Each point is reached from the start by the listed moves, each made 0, 1 or 2 times, or once backwards (-1), plus a little noise. Say if it took an odd or an even number of moves. Then give how often each move was made.

Moves:
(1): [ 3.4 -3.5  2.9  0.9  0.7]
(2): [-2.6 -2.2 -0.3  0.5  0.4]
Start: [ 0.7 -0.4  1.4  0.6  1.1]
Points:
[ 7.3 -7.5  7.2  2.4  2.5] -> even (2, 0)
[-1.8 -2.6  1.0  1.0  1.5] -> odd (0, 1)
[-1.2 -8.3  3.7  2.5  2.8] -> odd (1, 2)

Moves:
(1): [ 2.8 -0.2  2.8 -3.4 -1.9 -3.0 -2.7 -0.6  0.1]
(2): [ 1.6  1.0  1.2  0.4  2.9 -0.8  1.5 -0.9  0.4]
(3): [ 1.0  0.6 -0.4 -0.7  0.6 -0.1 -1.8  1.0  0.5]
(4): [-1.0  0.5 -0.2 -1.4 -1.5 -0.4 -1.2 -1.5  1.4]
(5): [-3.0  2.3 -0.6  2.0 -1.0  1.2  0.8  0.8  0.2]
(6): [ 1.3  1.9 -0.4 -0.4  0.5  0.2  1.0 -2.7 -1.6]
(7): [ 2.1 -0.2  0.7 -0.3 -3.3 -0.9 -2.3 -2.1  1.7]
(8): [ 0.1 -0.4 -1.1  0.4  1.2 -1.9  1.5  0.3 -0.3]
(9): [ 1.1 -1.2  1.6 -0.5  1.3 -2.9 -1.9 -0.3 -0.8]
Start: [ 1.0  0.2  0.9 -1.7  0.9  0.8 -0.2  0.5  0.1]
Points:
[-0.3  2.4  3.5 -5.1 -4.4  3.0 -2.4  4.5 -1.8] -> even (2, -1, 0, -1, 1, 0, -1, -1, -1)
[ 9.3  7.0 -2.0 -0.8  4.9 -3.7  1.2 -9.5  2.6] -> even (-1, 2, 2, 1, 0, 2, 2, 2, 0)
[-2.5 -1.1  1.7  1.8  8.8  2.8  2.0  4.6 -0.1] -> even (-1, 1, 0, 0, 0, -1, -1, -1, 1)
[-5.1  6.6  0.7  2.8  1.3  4.0  4.3  1.8  5.1] -> odd (0, 2, 0, 1, 2, -1, 0, 0, -1)
[  5.8   6.6   3.7 -10.9  -2.0   0.5  -4.1  -4.6  -1.5] -> odd (2, 0, 1, 1, 0, 2, -1, -1, -1)
[ 11.8  -3.4   9.1  -7.0  -6.1 -11.4  -7.8  -4.5   0.5] -> even (2, 0, -1, -1, 0, 0, 2, 1, 1)
